Each point is reached from the start by the listed moves, each made once or not at all, plus a little noise. Say if it took an odd or an even number of moves. Then give how often each move was made.

Moves:
(1): [ 60  -9   9 -11]
(2): [ -1  42  26 -17]
Start: [-15 -30 -10 -27]
Points:
[-16  15  19 -49] => odd (0, 1)
[ 45   5  25 -58] => even (1, 1)
[-12 -29 -13 -29] => even (0, 0)

Moves:
(1): [ 34  -5   6   6  -4 -16 -13  -9  10]
(2): [ 8 25 -3 -1  0  5 -1  5  4]
(3): [-3  3 28 -1 -1  2  8 15 11]
(4): [-6  7  2 29 12  2 -1 10  2]
(5): [ -1   2   4 -13  40  -2  -6   1   0]
(6): [ 30 -19  14   2   9  44   1 -14 -14]
(7): [10  7 -1  2  5 -9 31  7 -9]
(8): [  4 -10  -9  -3   1   2  -2  23   1]
(9): [-12 -11 -14   5   9   5  17  -2  45]
Start: [  6   7   4  18 -14   7  -6  12 -11]
Points:
[47 24 -8 30 -3 -7 27 16 37] => even (1, 1, 0, 0, 0, 0, 1, 0, 1)
[ 22  36  -1  33  43   2  17  60 -11] => odd (0, 1, 0, 1, 1, 0, 1, 1, 0)
[ 12  30  -8  30  38  14 -16  50  -2] => even (0, 1, 0, 1, 1, 0, 0, 1, 0)
[31 19 29 58 17 58 48 36 26] => even (0, 1, 1, 1, 0, 1, 1, 0, 1)
[ 35 -17   4  29  10  48  40   5  11] => odd (0, 0, 0, 0, 0, 1, 1, 0, 1)
[ 18 -16   7  55  18  57   7  10  20] => odd (0, 0, 0, 1, 0, 1, 0, 0, 1)

Moves:
(1): [ 11   3   0   3   3   1   0 -12   3  -4  -4   4  -7   1  -2  -2  -2  -1]
(2): [  1  10   5  -3  -5   1   5   0   4  -3  -2   3  -2 -10   2   0   5  -2]
(3): [  5   3  23   2  -6  -2  -8  -4  10  -8  -2 -12   0   7   1   1   2  -3]
(4): [ -5   8   0  16   4   3   8  -2   8   0 -10  -7  -2   5  -4   1  10   5]
(5): [ -9   1   2  -2  23 -10   2  -1  -5  -5   4 -10   7  -2  -3  -8   3  -2]
(6): [  0   0  -1  -4   4  17   7  -3   1   3   7 -11  -2   6 -10  -4 -14   2]
(7): [  2  -7   2 -12   7  -1  19   4   4   7 -10   7   4   6   4  -1   2  -4]
(8): [ 5 -7 -1  8  5  3  4 15 -1 -2  2  2  4 -5  3 -5  3 -2]
(9): [  1   0  -8   0   3   2  -3  -3  13   0  -2  -4  -4  -3   6   1   0 -10]
(10): [ 4  1  5 -1  3 -1 -6 10  1 13  0 -1 -3  2  0 -5 -3  3]
(11): [  0   2   4   6   1  -6   6  -6   5   3   9  -2  -2   3   3  -2 -10  -5]
(12): [-8 -1 14  4 12  7 -3 -1 12  5  4 23 -1  6 -2 10  5 -2]
(13): [ 4  1  1 -2  2  0 -4 -3  3  7 -1  2 16 -3 -1  4  5  0]
(14): [  1  21 -13   0   4   4   2  13   3 -10  -4   4   7  17  -1   1  -3  -1]
(15): [-5 -2  2  1  1  5 -8 -8 -1  3  4  4 -3  2 20  1  2 17]
(16): [  7   7   9   0   6  -6   0   5 -10   4   9   1  -4   1  14  29   2  -3]
(17): [ 8 -4 -3 -3 -2  0  2 -3  3  1 14 -5 -2  9 -4 -1 11  0]
(18): [  4  -8   3  -7   0 -10   9   6  12   2   5  -5  -6  -5  -1   3  -5  21]
Start: [-14  -4  14 -21  10   3 -16   1   5   0 -11  -2  12 -13   3  13   3  11]
Points:
[ -5  -7  24 -20  60 -19  17  35  25  20 -12 -17   8 -14  23  29  15  17] => even (0, 0, 0, 1, 1, 0, 1, 1, 1, 1, 0, 0, 0, 0, 0, 1, 0, 1)
[ -6  15  24  -7  54  25 -11  31  46  23   4   8  14  11  26  49   2  40] => odd (0, 0, 0, 1, 0, 1, 0, 1, 1, 1, 0, 1, 1, 1, 1, 1, 0, 1)
[ -8  30  50 -12  48  33   1  29  48  11 -16   9   5  22  39  42  14  10] => even (0, 1, 1, 1, 0, 1, 1, 1, 1, 1, 0, 1, 0, 1, 1, 1, 0, 0)
[ 27  12  12 -14  46  -9  22  24  49  19  -3  -4  15  16  21  38  11  13] => even (1, 0, 0, 1, 0, 0, 1, 1, 1, 1, 1, 0, 1, 1, 0, 1, 1, 1)

Moves:
(1): [ 14  -5 -10  -3   8  -7  -9   3  -1  -5   5  -2  -1   1   2   3   4  -6
   1  -1   6  -2  -2 -13  -3]
(2): [ 7  9 -4  0  9 -5  6 -4  4  2 -8  6  4 -3  6 -5  0 -2 -1  1 -5 -2  0  1
  1]
(3): [  8  -6   5  -8  -6  -3  -1  -6  -8  -4   5  10   0   2  -2   3   6  -1
   1   2  -9   3 -21   4   6]
(4): [ 2  6  3  2 -5 -4 -1  4  0  2  3  0  0  1  5 -2 -3  0 -3 -9  5 -1 -6 -1
  0]
(5): [ 3 -4 -2  1  9 -7  6 -1 -1  4  0  0  1 -5  6 -7 -9 -2  4 -3 -1  4 -7  5
  5]
(6): [  0 -11   1   5   4  10   0  -7  -4   2   2   7   4   5  -5  -5   9 -11
   3  -1  -3   4   1 -10   4]
(7): [  2   4   1  -1   4   2  19   6  -2  -2   3  -7  -1   8   1   3  10 -12
  -5  11   0  -2   0  -2   9]
(8): [  3   6  15  -4   4  14   0   7   6 -10  -5   3  -4   1   8  -2  -2   7
   7   0   0   3  -5   2   3]
(9): [ 6 -2  1 -2 -2  4  2 -4  3 -4  0 -4 -5 -2 -1  6  1 -6 -2 -2 -1 -5 -3  3
 -7]
(10): [ -5   0  -3   3 -11  -6 -10   3   0  16  -5 -14  -4   1  11   8  -1   1
   3   5  -9   0  -6  -9   2]
(11): [ 5  6 -3  0  3  5  0 -4  7  3 10  1 -5 12 -5 -1 -2  1 -4  2 -7  7 -2 11
  2]
(12): [ -3 -14 -11   7   1 -14   1   5   4 -11  -6   1 -13   5   6  13   8  -6
  -3   6   9  -3 -10   2  -6]
(13): [-1 -1 -9  9  7  3 10  0 -3 -4  1 -4 15  2  7 -3 -3  6 -8  0 -6  3  3 -2
 -3]
(14): [ -4  -2   3  -7   6  -9  -4   8  -2   2  -7   0  -3   8   0  -5   1  -3
   1  -1  -1 -15  -2   4   1]
(15): [ 3 -3  3  5 -2  0 -5 -5 -3  0  3 -5  3  1  7 -4  6  8  9  5 -1 -4  1  1
 -1]
(16): [ -3  -3   6   6  14   6   6  -3 -14  -1  -9   5 -10  -4   7   8   9  -1
  -2  -1  -3  -1   4  -5   7]
(17): [ -1   8  -2  -3   5   8   2   5   9  11   3 -11   4   1  -1   2   9   6
   5  -1   8  -1  -8   1   8]
(18): [ 5 -8  0 -3  2 12  9  6  7  6 -9 -3  2 13  1 -3 -2 14 -6 -4  9  9  0  1
  2]
(19): [  6  -1   8  -3   2  -9   3   3   4  -2  -3   0   2  10 -12   8  -2   0
  13 -11  -4   1   3  -5  -4]
(20): [ 5  9  1  8  4  1  2  5  2 -2 -5 -8  3  9 -4  2 -4  0  4 13 10 -2 -8 -1
 -4]
(21): [ -7  -7  -3  -5   5  -3  -3   2   2  -1   3  14   5   1  13  12 -14  -3
   2   0  13  -7   6   1   2]
(22): [-1 -1  8 -7  3 -1 -2 -2  6 -3 -3 -2  4  7  4  3  5  0 -3 -2  5  9  4 -3
 -7]
(23): [-4 -3  9  6 -2 -1 -3  8 -1  9 -1  5  4 -4 -5 -2  0  6 -2  3  0 -1  5 -1
 -5]
(24): [  6   0   2  -2  -1   3 -11   3  -3   5  -6  -5   0   1   5   4   6  -1
   4  -1  -6   6   5  15  14]
Start: [  1   1   3   6  -6   3  -5  -4   9  -6  -9 -16  19   2  -6   2   1  10
  -4  11   6   1 -13   7   9]
Points:
[ 33 -25  22  12  25   3   0  23  -6  30 -19 -29  30  43  24  30  24   6
  27  17  23   5 -48 -13  51] => even (1, 0, 1, 1, 1, 1, 1, 0, 0, 1, 0, 0, 0, 0, 1, 1, 1, 1, 1, 1, 1, 0, 1, 1)
[ 45 -19   3  16  31   2  24   6  36 -14 -21 -39  20  60  37  11  19   1
   3   6   3  22 -44 -13   5] => even (1, 1, 0, 1, 1, 1, 1, 1, 1, 1, 1, 1, 1, 0, 1, 0, 0, 1, 1, 0, 0, 1, 0, 0)
[ 14 -35  -5   4   9   7  -9 -18  14 -23  -5   3  22  35  16  34  14 -11
 -15  15   2  17 -31  29  14] => odd (0, 0, 1, 0, 0, 1, 0, 0, 1, 0, 1, 1, 1, 0, 0, 0, 0, 0, 0, 0, 1, 1, 0, 1)
[ 27  16  33  15  23  15  11  12  31   4 -22 -20  32  15  -8  -3   0   7
  25  -1  14  -1 -42   0   9] => even (0, 1, 0, 1, 1, 1, 0, 1, 1, 0, 0, 0, 0, 0, 0, 0, 1, 0, 1, 1, 0, 0, 1, 0)
[ 22 -11  40  -1  45  10 -16  26   2  -8 -26  -3  41  43  17  26  21   8
  19   1  22  -1 -36  -7  28] => odd (1, 0, 1, 1, 0, 1, 0, 1, 0, 0, 0, 0, 1, 1, 0, 1, 1, 0, 1, 1, 1, 1, 1, 1)
[ -1 -27 -18  15  45   3  19  14  32  16 -22   1  37  37  19  -4  -3  15
 -13  12  24  -3 -27  19  20] => odd (0, 1, 0, 0, 1, 1, 0, 0, 0, 0, 1, 1, 1, 1, 0, 0, 1, 1, 0, 0, 1, 0, 1, 0)
